Rows are points. The points of each table are mixes of a few directions, plus a little noise. How many directions does each table use, and how many do they share? Where both have some left over, give the other angles between the two spaces (their principal angles), to ten degrees, smallest first.

First (6 x 2):
32 12
-42 -15
-31 -11
1 0
44 16
-5 -2
Second (6 x 2):
33 12
28 10
-1 -1
-11 -4
-60 -21
12 4
Directions: first 1, second 1, shared 1

First (6 x 4):
1 -20 -18 -7
-18 -12 -6 13
5 39 35 13
28 20 11 7
-30 -40 -30 -36
15 13 8 10
Second (6 x 4):
-3 54 -60 -5
1 -16 18 1
1 -25 28 2
0 -4 4 0
-1 19 -21 -2
2 -28 31 3
Directions: first 3, second 1, shared 0; angles 80

First (8 x 6):
-3 6 9 9 5 -6
-4 -2 9 6 6 -6
10 3 9 5 10 -5
16 32 2 12 1 0
10 -8 -22 -20 -13 15
2 23 13 18 7 -8
-12 -60 -12 -32 -1 5
-18 7 -8 1 -14 5
Second (8 x 6):
17 2 12 11 27 -3
-6 9 7 -2 -22 -13
28 -5 15 -30 -30 -31
4 8 5 15 9 3
-11 5 -6 12 3 11
-10 3 -5 13 9 12
-28 -7 -6 -1 19 5
6 -16 -22 -18 -16 17
Directions: first 3, second 4, shared 2; angles 40

First (7 x 8):
8 -19 -6 -17 -24 9 -2 -1
-21 22 20 48 -12 19 37 -2
20 -5 -2 5 -12 -41 -14 10
22 -25 -18 -2 0 12 -11 23
-31 60 1 8 40 4 -21 -31
-7 -17 5 -26 -5 13 14 -8
9 -16 0 -16 14 -16 -3 8
Second (10 x 8):
-3 -7 -15 52 32 -5 4 -5
-2 -2 -4 12 7 -1 1 -2
-11 7 16 -59 -39 18 4 -16
9 6 11 -36 -21 -2 -7 14
10 -5 -15 55 36 -17 -4 16
0 7 15 -54 -33 7 -2 2
1 0 -1 5 3 -1 0 1
-5 6 13 -48 -31 12 1 -8
12 -5 -13 48 32 -17 -5 18
-12 -4 -8 24 13 7 8 -18
Directions: first 5, second 2, shared 1; angles 50

First (9 x 9):
-11 16 -2 -4 -5 7 -12 -2 -25
-7 10 2 -5 0 3 -18 -8 -17
0 3 5 -4 5 -4 -22 -12 -4
11 9 -12 11 0 -7 -4 9 11
4 16 -13 9 -4 -1 -5 10 -3
5 5 -5 4 0 -3 -4 3 4
-12 -38 15 -10 -5 15 60 7 8
-1 -33 19 -11 7 0 20 -11 16
12 12 -11 10 2 -9 -14 5 9
Second (8 x 9):
8 -18 3 3 2 -3 23 6 22
12 -28 3 5 4 -6 33 8 34
-11 4 3 -6 -3 7 -3 -4 -17
-2 7 -1 0 -1 1 -8 -2 -7
-13 2 5 -8 -4 9 0 -4 -18
11 23 -12 9 3 -10 -34 -1 0
-19 -10 12 -13 -5 15 19 -4 -19
13 21 -13 11 3 -13 -30 1 5
Directions: first 3, second 2, shared 2

First (10 x 11):
12 5 -9 -14 10 -21 8 -21 3 -3 -3
12 -10 -8 -4 29 -4 18 28 -34 16 -4
11 6 -9 -7 1 -15 -3 -10 6 2 -4
-5 -17 5 -3 32 9 32 22 -40 4 4
11 13 -9 16 -33 1 -43 15 28 14 -8
-8 -4 6 -7 8 0 16 -15 -4 -11 5
10 -1 -7 -10 16 -14 12 -6 -9 2 -2
-3 7 1 -17 2 -17 12 -48 16 -21 4
5 16 -4 12 -37 0 -41 -3 37 3 -5
-44 -14 34 32 -27 60 -12 37 -2 -6 13
Second (9 x 11):
19 -8 9 9 -11 -19 -28 -13 -3 38 -8
8 -21 -10 25 0 -28 -14 -5 3 13 -51
9 32 -20 -25 5 25 17 23 -10 -17 27
-11 -9 19 4 -8 1 -4 -22 4 2 5
-12 3 1 9 -17 14 8 -41 -3 -24 -31
7 8 -15 -9 13 0 8 32 0 -2 12
-38 -22 38 -2 8 5 12 -7 16 -13 38
-21 -14 9 0 17 -3 12 19 12 -13 17
39 31 -31 -12 -8 5 -10 11 -18 16 -9
Directions: first 3, second 4, shared 1; angles 60, 80

First (11 x 14):
-1 21 -5 1 6 -1 15 8 -3 -6 3 -1 19 14
2 4 -5 8 2 -1 10 8 -8 -6 12 6 10 23
0 16 -4 2 4 -1 12 7 -4 -5 4 0 15 14
7 -60 2 15 -12 3 -24 -7 -7 5 18 17 -36 7
5 -30 -3 14 -5 1 -5 2 -10 -1 19 13 -12 21
-1 7 -1 0 2 0 5 3 -1 -2 0 -1 6 4
-3 17 1 -8 3 -1 3 -1 5 1 -10 -7 7 -11
-4 -1 9 -16 -3 1 -17 -14 16 10 -24 -12 -15 -43
-2 8 3 -7 1 0 -2 -3 6 2 -10 -6 0 -15
-2 25 -2 -3 6 -1 12 5 0 -4 -3 -5 17 4
-1 -8 5 -5 -3 1 -11 -7 6 5 -8 -3 -12 -19
Second (8 x 14):
-4 3 2 1 -5 -2 5 -6 2 -5 6 2 6 10
6 32 11 4 4 3 5 -1 1 -12 0 4 1 -4
-1 12 1 2 4 -2 6 -5 -1 -3 1 -3 11 12
-13 -6 -2 -7 -12 -5 5 -8 8 -1 5 -3 11 6
-13 -4 -10 -21 -2 -4 0 2 11 15 -21 -18 10 -23
25 8 10 23 14 9 -8 9 -17 -10 9 18 -23 6
5 -47 0 8 -16 3 -17 8 -4 1 16 18 -32 -7
-6 3 -11 -10 11 -3 4 1 0 14 -17 -18 17 0
Directions: first 2, second 4, shared 1; angles 30

First (11 x 18):
13 7 7 8 12 9 4 -17 -9 8 4 16 9 -2 -2 3 4 5
-12 -4 -3 -7 -9 -6 4 14 -1 -8 -12 2 -12 4 -2 0 -8 -10
1 3 5 2 3 3 8 -3 -11 -1 -8 19 -4 2 -5 3 -5 -6
-4 0 2 -2 -1 -1 6 4 -7 -4 -9 12 -7 3 -4 2 -6 -7
2 2 2 2 2 2 2 -3 -4 1 -1 6 1 0 -1 1 0 -1
8 2 0 5 5 3 -7 -9 6 7 13 -10 11 -4 4 -2 9 10
8 4 4 5 7 5 2 -10 -5 5 2 9 6 -1 -1 2 2 3
18 10 9 11 16 12 5 -22 -12 10 5 21 12 -2 -3 4 5 6
-5 -10 -15 -5 -12 -9 -26 10 35 1 25 -60 9 -6 14 -10 14 17
-6 -6 -9 -5 -9 -7 -12 10 18 -2 9 -30 1 -2 7 -5 5 6
-22 -6 -2 -12 -15 -10 13 25 -10 -17 -28 16 -26 9 -7 2 -19 -23
Second (8 x 18):
-8 3 -1 7 -1 -6 0 -9 -13 -4 3 6 -7 -4 6 3 1 0
2 -1 0 -2 0 2 0 3 4 1 -1 -2 2 1 -2 -1 0 0
-16 6 -2 15 -2 -12 0 -19 -27 -8 7 12 -15 -7 13 6 1 1
0 0 0 0 0 0 0 0 0 0 0 0 0 0 0 0 0 0
0 0 0 1 0 -1 0 -1 -1 0 0 1 -1 0 1 0 0 0
33 -13 3 -30 4 23 0 38 54 18 -13 -23 31 15 -27 -11 -2 -2
-17 7 -2 16 -2 -12 0 -20 -28 -9 7 12 -16 -8 14 6 1 1
7 -2 1 -6 1 5 0 8 11 4 -3 -5 6 3 -5 -2 0 0
Directions: first 2, second 1, shared 0; angles 70

First (8 x 20):
9 29 -6 -1 21 -11 2 -13 -1 -1 2 -9 5 24 5 29 -1 -4 -24 13
11 32 -7 -1 23 -11 2 -14 0 -2 3 -10 5 25 6 32 0 -5 -27 14
-20 -60 13 2 -42 20 -4 25 1 2 -6 17 -10 -46 -10 -57 0 8 49 -26
3 9 -2 0 6 -3 1 -3 0 -1 1 -4 2 7 1 8 0 -1 -7 4
-10 -32 7 2 -23 11 -3 14 1 1 -3 10 -5 -25 -6 -32 1 4 27 -14
7 23 -5 -1 17 -8 2 -10 -1 -1 3 -7 4 18 4 22 0 -4 -20 11
14 43 -9 -2 30 -15 3 -18 -1 -2 4 -12 7 33 8 42 -1 -6 -35 19
-14 -46 10 2 -33 15 -4 20 1 1 -4 13 -7 -35 -8 -44 1 6 38 -21
Second (10 x 20):
13 3 21 -4 4 -3 4 -8 17 14 -17 5 17 -28 9 7 -12 -3 7 -15
9 21 2 -24 23 7 2 4 -15 9 12 31 -11 6 13 -27 -20 1 -8 0
14 -8 -22 -2 12 -26 5 10 -12 -11 16 24 10 9 11 -13 4 -14 -10 -11
2 -22 21 32 -15 -1 20 -8 8 -24 -15 -40 11 24 -7 21 9 17 7 -5
-14 -27 -4 -10 -5 7 19 13 -27 -21 32 -13 -19 26 18 11 8 6 3 -12
6 -5 7 1 5 -2 11 1 -5 -8 4 0 2 11 8 -2 -5 3 0 -8
-18 28 11 -28 -7 32 -30 -7 20 46 -14 5 -14 -59 -7 11 -12 -4 12 11
-7 -20 -46 34 -15 -29 -7 10 -8 -32 10 -10 5 32 -23 -1 37 -10 -13 18
35 6 18 17 20 -24 16 -10 11 -7 -22 13 31 12 5 -18 -15 3 -6 -13
-37 24 -7 -15 -22 40 -39 -3 12 32 -7 -14 -32 -35 -27 12 6 3 8 36
Directions: first 1, second 5, shared 0; angles 70
